Each row is a point. Any point is a mix of the corners, with weights that add up to 1. It lies inside the corners' shape when no weight is negative. Say inside or outside, and name the corners with a negative weight.

Corners:
(1): [-35 -72  -9]
(2): [ 49 -20  17]
(3): [25 10 26]
(4): [-63  38 -49]
Points:
[-16 -47  -1] => inside
[-14  -4   2] => outside (2)
[-31 -31 -20] => outside (3)
[ -2   4 -12] => inside
[22  2 20] => inside
[-32  23 -16] => outside (2)

Corners:
(1): [ -2 -11  -2 -19  -6  39 -20  13  49 -14  45]
(2): [-35  -4  -5  -4  11 -18 -25  21  16 -26 -30]
(3): [ -21    7  -31   16   22  -25  -39   67 -121  -32   -4]
(4): [-28  30 -23  18 -17  17  -9  -4  11  28  45]
(5): [-30  -5 -19 -28  17  -6 -15  16  39  12  23]
(6): [-22 -15  76 -39  15 -30  18 -33  53  34 -30]
(7): [-49   7 -16  20  16 -13  24  14  26  -5   5]
(8): [-26 -25  -6 -34 -15 -39  26  18  40  32 -14]
(9): [ 64  24   3  -1  24   3 -23  12 -40 -16 -12]
(10): [ -1  15 -29  42  10  39  36 -33 -80   2  15]
(11): [-17  24 -26 -29 -14  43  -7  23  35  16  33]
(12): [  5 -21  -7  18  29  11 -18  26  10  -4 -29]
Points:
[-13   9 -25   7   8  16 -14  23  -8  -8  19] => outside (6, 8)
[-11   8 -12   8   4  10 -10   9   8   9  12] => inside
[-16   3  -4 -15   4   1  -8  17  22   7   7] => outside (10)
[ -7   5 -16  13  12  12   0   8 -31  -3   2] => inside

Corners:
(1): [-23  16   1  11   5 -10   4  -5  -4 -34 -18   7   2 -12 -14   8   2  27
  35 -28]
(2): [ 11 -24 -21   5  11   2  -5  16 -17   1 -20 -13   8  37 -11 -22  17  21
 -10 -17]
(3): [  8 -20 -13  32   2   0  24  33   1 -37  -8  41  11   8  46 -19   2 -21
 -19  -3]
(4): [ 23 -26  -9  19  13   8  12   8   3 -27  22  20  -2 -22  14  19  14 -30
   1 -21]
(5): [-11 -12 -37   5 -22 -16 -10  -1   1 -24  -6   2   2  -4  -6   4 -10   1
  -8 -13]
(6): [-28  59  19  20  -5 -10   8 -15   2 -13  -1  -7 -18  23  32  77   5  14
   0  42]
(7): [ 50 -13  -1   1   3  -1 -14   0   7 -41   7   6  70  -1  17 -16  14   8
  14  -9]
(8): [-21 -22  27 -21  11  11  15   0  14  76  25  -7 -14 -15 -19  -8   4   7
  62  15]
(9): [-15  -2  32   8  -8  17 -30 -22   6   7  -2  -7 -16   5 121  11  -7 -13
 -23  37]
(10): [ 12  10  14  -8  26  12  11 -10 -11   3  11  20  -9  -7  23  20 -30 -52
  31   0]
(11): [-22  -7  20   9 -18  -5   0  -7  -8 -24 -17  11  29   0 -10  -7   9   6
  25  21]
(12): [ -2  -6 -21  30  18 -26 -28   8 -22 -33 -32  -4   7  -4 -10  -9  -2  19
  11  -4]
(13): [-21 -32  14   0 -29   2 -15   3  -7 -27 -22   6   5   7  10  32 -26   8
   1  33]
(14): [-11 -29   3   1   7 -11   7  -6   5 -33 -25  11  18   8  29  30  -6  -3
   5  22]
(15): [ 30  -5   2   4   3 -19 -12   0 -11 -11 -22  13   3   2 -13 -24  15  10
  16 -13]
(16): [ -4  -2  18 -11  11  -5  12   4  -3  17 -28 -15 -10 -21   4 -15  -6  -7
  17  -9]
(17): [-15  -3  25  16  16   4 -26 -13  28  -5 -11  11  -1  -8  34  16  -7 -21
   3 -19]
(18): [ -3 -24  19 -12  -4  -2 -18  36 -10 -37 -27  11   6 -23  32 -14  14 -65
  33   3]
(19): [  3  -8  -5  -6  11  19 -12  -3 -11  12  -6  14   4 -15  29   2   2  13
  -7  -3]
(20): [-18  21  25   0  11  -7   8  -9  -5  11  35  15 -10   4  -8 -11   3  25
  -1 -20]
(21): [ -9  17  20   3  12   8  13   4  11 -16 -27  11 -18   6  28  -5   4  -1
  -2  28]
Points:
[ -1  -6   3   7   2  -1  -4  -4   1 -12  -2   8  11   3  11   7   0   9
   7   3] => outside (16, 18)
[ -1 -15   9  11  19   7   6   4   4   0  -3  10   9  -3  24 -23  11   9
   1 -12] => outside (5, 6, 10, 13, 15, 18)
[-10   1  11   5   3  -5   5  -2   0 -20  -6   9   5  -7  23   8  -1  -8
  18   7] => outside (2, 13, 15, 17, 19)
[ -4 -11   6   5   1  -2   0   3   0 -13  -9  10   3   0  18   4  -1  -3
   7   6] => inside
[-5 -6  9  3  6  0  1  2 -1 -3 -9  5 -1 -4 14  0 -2 -3 13  5] => inside
[-7  5 10  7 -2 -1  5 -9  5 -8  7  8  3 10 17 17 -1  3  6  9] => outside (12, 16, 18, 19)

Corners:
(1): [  0  27  26 -25  32  -7  10 -12 -69   5  -9  -5  42 -30  39 -16  32 -11
  34  -8]
(2): [  5  63 -56  73 -42 -29 -46 -29  11  23 -45   7 -58  78 -24  27 -58 -87
  -8  78]
(3): [ -2  46 -20  46   5  40 -10  12  38  -7 -21 -42 -56  37 -18   1   6 -46
 -21  18]
(4): [-54  22 -36 -23  -1  34  18  42 -83  13 -32   9  31 -33  10  28  64  64
 -11   0]
(5): [-20   4 -34  22  39 -16  42  45 -18   4 -27 -50 -48  34  25   1 -18 -32
  35  40]
(6): [-45  -3  53 -34  48  33  38 -41 -77 -27  -5  29  17 -34  22  -2  20  51
   7   1]
(7): [-20  -6  35  16  57  42  51  44 -35   8  -4  39  61   2  11   6  10  24
  15  -2]
(8): [ 39 -92 -18   4 -19   6  -2 -36  -8 -13 -31 -41  31  -2 -15   8 -23 -30
  -7  -9]
(9): [ 15 -17  50  67  49  48  23  -3 -67   8   0 -13   8   1 -20  38  42  59
  51  -9]
(10): [-26 -74   9 -11 -46 -36 -35   2   9 -39  -4   4 -14  -3 -37 -63  10 -25
  15 -10]
(11): [ -7  12  57 -56  61  54  22  -2 -51   3  18  15  48 -25 -12  23  -4   8
  29  30]
(12): [-27  57 -37  22  64  14  11  -2 -60 -22 -30  31  22  41  -6  18  26  70
   0  -3]
(13): [ 11  35  -1  20   3 -27 -35  25  54 -26 -61  -4 -47  49  -9  41 -50 -55
 -14   3]
(14): [ 21  35 -32  11 -19 -28 -17 -21  50   6   2  13 -14  43  21  20 -41   6
   7  72]
(15): [ 21 -61 -37  19 -54  62  -2 -22  -7 -56  -3  12 -19 -45  15 -27 -23 -31
  12 -42]
(16): [ 31 -72 -11  -9  -4  -9 -13 -22  41 -14 -41  23 -13 -47 -17  -9 -18 -48
  32 -18]
(17): [ -6 -54  10 -19 -15   8  -9   6 -18  15  -7 -37  25 -41 -24  -5 -40  29
  17 -50]
(18): [ 46   3 -33 -13 -21 -53  10 -10 -11  34 -12  -8 -45  44  -3  27 -12 -35
 -33 -27]
(19): [  3 -97 -17   7   1  27 -49 -48  11 -15  23  13  -6 -16  35 -22 -19 -57
   5 -18]
(20): [-14  16  10 -13  32  38  -7  42 -74 -10 -15  15  13 -50   5 -28  30  51
   4  17]
(21): [ 46 -87 -19  10 -44 -20 -13 -13  14 -46  45 -16  12 -46  -3  -6 -42 -38
 -26  -4]
Points:
[-14 -16   1 -10  13  31  14   4 -57 -16  -4  24  29 -20   9  11  27  48
  -1  -5] => outside (1, 2, 3, 5, 16, 17)
[  4  -6  -9   4   8   1   3  -1 -14  -1 -12  -9 -11   5   5   2  -4 -20
   6   2] => inside
[  0 -21 -17 -11 -20  -7  -9   4  -8  -4 -13  -3  -8   2   1   4 -31 -27
  -9  17] => outside (1, 3, 9, 12, 16)
[  0 -22 -16   2  -6   0  -7  -3   0 -21 -11   5  -7   3  -2  -7 -12 -21
  -4  12] => outside (1, 9, 17)
[  3 -22  -1  -2   9  11   3   0 -14 -10 -13   0   5 -10   3   5  -3  -1
   8  -5] => outside (2)
[  0 -13  -4   2   8  22   5  -3 -22 -12  -9   7   3  -7   3   3  -5  -3
   9  -3] => inside

Corners:
(1): [-27 -13 -17 -41 -96  -2 -32  29  21  60 -17  32 -54  11  -4   7   2  36
 -19 -99]
(2): [ 13  -7  55  64  45  17  17  16 -28 -37  32  61  -9  -2 -35  13   4  -6
   3 -32]
(3): [ 28  36 -17  17   8 -46 -10  11 -19 -26  52   6  32  -7   6  11 -10 -13
   5  12]
(4): [108   3  49  14  48  18  24 -31  35 -60  42 -46  55 -25  43  43  16 -17
 -49  48]
(5): [  3 -47  41  36  36  56  24  25  19 -23  43  39  -6 -38 -12  50  33 -17
  33   2]
(6): [-30 -18  27  18 -43   2   5  29 -26  45 -20   8 -40  -2  27   3 -54  -4
 -21 -58]
(7): [  5  35  20 -19  56 -21  47 -68  24 -48  17  10  24  -7  14  37   7   5
  18  48]
(8): [ 31  17 -19  33  -5   1 -24 -64   2 -27  -8  -9  38   9  23  38  -1  18
 -11  34]
(9): [-29  -9  -6  33 -57  -2  27  16  40   7  18  40 -20 -14 -44 -18  11 -44
 -14  21]
(10): [-57  35   0 -20 -99  36 -60  40  -6  29   7  52 -19   5  17  -5 -26  -1
 -14 -55]
(11): [ 73  18  49  36  73  10  19 -12   2  17  53 -12  68  16  39   8  58   3
  -7  60]
(12): [-35 -21   2 -29 -93   0 -52  -6 -20  50   4  52   8  16  66   4   1 -25
 -11 -65]
(13): [ -72   -1  -55  -30 -101   24  -19  -10  -18   49  -16   -3  -37   20
   30  -29    4  -26    2 -102]
(14): [ 37 -21   4 -45  42 -25 -33 -39  24 -32  46   0  -9  34 -28 -27 -24  14
  13  23]
(15): [ -1  -8 -21 -62 -97  29 -26 -25 -42  52 -45  -5 -27 -54  15  20  13 -31
   8 -17]
(16): [  7  -9  25  28 -37  25  50   3  18 -21  -4  46 -39  19   3   7   9   4
  41  26]
(17): [ 60 -13  -5 -36 100 -16  16   6  22 -53   1  18  67  26  47 -19  20  10
  -6  18]
(18): [ 12  -2  35  -8   6 -25   4 -13 -11 -32  19 -28  -1 -14  11  12  51   8
  -6  80]
(19): [-28 -39  14   8  -8   9  24  28  -3  -4  12   4  18  11 -76  -9   5 -35
  40 -49]
(20): [-47 -15 -11 -32 -25   2 -45  23  40  29 -27   6 -23  -4 -27 -38  16 -46
  65 -93]
(21): [ 31  13  22  -2  55 -15  19 -20 -13 -31  -2 -10   5  47  14  51  41 -35
   2  55]
Points:
[-13  -4   4   6 -44  13   5   2  -9   4   0  24  -8 -14  12  12  -2  -9
  -2 -24] => outside (11, 14, 20, 21)
[ 6 -9  4 -9 -2 -1 -1  2 10 -3 10 17  8  9  4 -2  9 -8  1 -9] => inside
[  1  -9  19   5   4   1  10   4  -2   3  13  22  -7   6  -4   2  14  -6
  13 -10] => outside (4, 8, 10)
[  5  -6  13   4 -12   3  -1   0   2   1  16  15   9   2   4   8  10 -13
   0 -11] => inside
[ 9 -3 17  6 -4  6  6 -4 -3 -4 12 11  2  3 11 17  9 -9 -4  6] => outside (20)
[ -6  -8   9  -9 -23   8  -2   6   4   0   8  15 -10  -2   1   4   3 -17
   5 -19] => outside (8, 11)
[ 17  14   9   7  31 -12   0 -13   6 -27  16 -16  27  16  -2   4   8 -16
  -2  12] => outside (1, 5, 12, 15, 16)

Corners:
(1): [ 20 -29  30  20   4 -24  -5   2  34 -66  -8   3 -31  51 -28 -22 -36  19
  -4  -9]
(2): [ 20 -40 -17 -11 -23  -6  12 -29  46 -13  81  35  -7  -1 -26 -28 -37 -21
 -11 -14]
(3): [ 25  45 -25  19  24  -8 -43 -17  26  19 -32 -72  -8 -19 -47  -9 -17  12
   0  17]
(4): [ 14   5  25 -24  -5  -9 -21 -15   7  -6  11  20  11 -16  -5  -6   1   0
  27 -40]
(5): [ -3 -31 -11  10 -23 -11  30  -1  18  32   2  29 -27  41 -34   8 -19  24
  68  14]
(6): [ 11 -25 -20  12  40  -6 -28  -3 -35   0 -26 -16 -38  56  -9  -2   5  38
  23   5]
(7): [ 13 -17  38   2  -8 -22   7 -83  36  23 -28  21  38 -16 -13  -6 -26 -40
 -11  -7]
(8): [ 15  34 -11 -61 -13  -4  15 -21   6  12 -27 -51  -4 -43  -1 -12  45 -12
 -15 -19]
(9): [  9  16 -80 -28  -5 -10 -54  18  11 -17  -5 -22 -11  30 -34 -22  25 -13
  -8  18]
(10): [ -8  -4 -60 -18 -18 -11   0  35  30  28  99  51  -9 121 -45 -17  17  30
  -5   9]
(11): [ 14 -27  30  16  -7 -15  72   9  21  40 -16  28  -6  -4  -5  -1 -13  16
   8 -36]
(12): [  38   18  -81    2    6    1  -55    5   34  -36   32 -117   -5   -9
  -64    9  -12   20  -16    9]
(13): [ -5  -4  -3 -20 -12 -17   5  -6  34  23 -15   1  -5   1  21 -14 -10  23
 -22  -1]
(14): [ 19 -28  19 -29  16  24  39 -17   1  21   5  13  35  -4   0  -3 -18   2
  -3   6]
(15): [ 24 -29  -2   1 -20  60 -11   0  -8   3 -24  21 -10 -38 -23  20 -10  37
 -11   0]
(16): [ -19  -47   27  -15   29    4  -26   24 -100  -43  -11   23  -31    4
  -20   24    3   26   22   -3]
(17): [-26 104  -3  -8 -27  -8  -8 -68  -9 -30 -34  24  32 -29  63  11  40  17
   1  20]
(18): [-58 -28   3 -15  13  40  -7  20 -17  11 -15  36  -7   6  34  15  49  -1
  20 -25]
(19): [ 22 -21 -13 -24 -19  -8 -14  14  -9  -2  50  25   4 -15  -8 -17  52   4
  -9   3]
(20): [  1 -46  14 -21 107   1 -24  38 -58  14  39  -1 -31 -12 -48  97  15   6
  43  -6]
(21): [-10  12  33   5 -26   8  16  -5  -4  13 -40  21  -2   2  73   9  15  -4
  -1   8]
Points:
[ -1   1  -2  -3   3  -1   2   4 -11   0  -3  -6 -10  19  -4  -2  14  21
  20  -3] => outside (2, 7, 9, 13, 15, 20)
[  6 -15 -13 -17   0  10  -5   5   3  15   9   3  -2  -4 -18   3   5   4
   3  -2] => outside (1, 6, 17)
[  6  -7 -15  -9  -2  -3  -8   3  12   2  10   4  -8  20 -17  -3   0  15
  -2   0] => inside
[ 10  -5  -2  -7   1  -1  -8  -4   8  -8   3   3  -4  10 -11  -4   1   9
  -6  -3] => outside (5)
[  7 -11  -4 -15   5   1   1  -3   4   8  12  10   1  15 -12   0   1  10
   7  -3] => inside
[  7 -14  -3 -13  -5   0   2  -3   2   2   8  15  -5   5  -6  -1   6   9
   4  -6] => outside (3)
[  0  -2 -10  -5 -11  -7   3  -8  13   2   4   7  -3  22  -7  -9   1   9
   8   0] => outside (15, 20)
[-10 -17  -2 -10   1   9   1   2   2   5   4  18  -5   3   2   1  14   3
   7 -12] => inside
[ 10 -21  -1  -2   1   5 -13  -2  21   6   3  15  -8  18 -15  -2  -9   7
   6   2] => outside (8, 11, 12, 16, 17)

Corners:
(1): [-12 -35   5 -19  24  -4   9   1 -24  -9  44 -20  41  -4  37  -2  24  -5
 121  -4]
(2): [ 12 -21  -2 -56 -28   3  25 -71  -1  -3 -66  16   9  74  25  53  26  -9
  46  19]
(3): [  1   9   9 -19  16  13 -17  27  -4  25  40 -24 -38  -3  -7   8 -13 -18
 -48  41]
(4): [-23  -5  56 -31   5 -29  11 -17  -9  19  -1  42 -38 -20  -2 -22 -15   8
 -11  24]
(5): [-31 -37   2 -10  58  12  15  18  51 -41  36  -3  71  -3  -4 -29  -2   1
  26 -12]
(6): [ 20 -31 -19 -39 -13  21  12 -51  36  42 -54  35  60  19 -29  42  57  17
  51 -30]
(7): [-19  41 -20 -36  -2  14   2  35  25  19  30  -3  53 -19  26 -16 -23 -10
  45 -21]
(8): [-22  12  17  10  -8   8 -10 -59 -31 -45  -3  10 -34   2 -28   8   7  -3
 -43 -14]
(9): [  0 -17  -2 -13 -63  13  35 -58 -11  -7   6  20 -24  -5 -24 -10  21 -30
 -62   2]
(10): [-34  -4   1  25 -24  24 -29 -51  -3   9 -14  21   3 -11 -23  32  21 -39
 -87  51]
(11): [ 48  21  36 -16  -1  13 -32 -12 -58 -31  -3  26   2   5   6  -2  25   4
 -43  54]
(12): [-35 -21 -16  -5  16 -33  35  -4  -3   6  19 -33  62  21 -24 -41  -5 -16
  49   3]
(13): [ 33 -27 -15  -1 -36  -3 -54  11  26  -7   0 -17 -12 -26 -16 -24  -8 -18
 -29 -45]
(14): [-12 -14 -31 -25  36  15  38  -2 -19 -14  20 -16  73  17  16  -2 -38 -38
  59 -29]
(15): [ 28  -3 -22 -18  -4 -25  10 -50 -20 -10  -6  37 -35  21  27   0   6  13
 -57  33]
(16): [  3 -21 -14 -48 -24  22  22 -77  26  36 -18  10   9  54  28  -3 -11  10
  31  15]
(17): [ 39   2   3 -11  22 -14  17 -11  43  -9  58 -48  37  -5 -10 -52 -14 -56
  58   2]
(18): [ 29 -10  23  32 -25  -4   6 -20 -20   0 -11 -40 -10 -22   8  13  25  13
 -58  12]
(19): [ -7   7   4  27  38  24  23  37 -10   8  31   6  37  17  58 -39  10 -32
  22 -33]
(20): [-53  -7 -12 -18  74  18   1  44  12  -6   3 -32  10 -27 -19 -64  -5  -4
  50   6]
(21): [ 38  -8  -7  41 -51  20  -9 -10 -28 -21 -41  43 -76  23  -9   4 -29  14
 -39   2]
Points:
[-17 -14   5 -17  25   5   4 -15  -4 -16  10   7  25  -7   0 -12   9 -21
  20  -3] => outside (3, 7, 12, 16, 18, 21)
[  5 -12  -7 -29  20  -4  13   0  14   4   3   3  30  16  16 -26  -9  -3
  63  -5] => outside (3, 8, 9, 10, 18)
[  7 -11  -3 -22   1   1   9 -18   0  -9  -2  11  15  16   8 -15   2  -7
  31  -8] => outside (3, 10, 18)
[  4  -3   2  -1   3   3   2  -6  -7  -9  16  -5   5  -3   3 -18  -5 -12
  -8   7] => outside (2, 6)
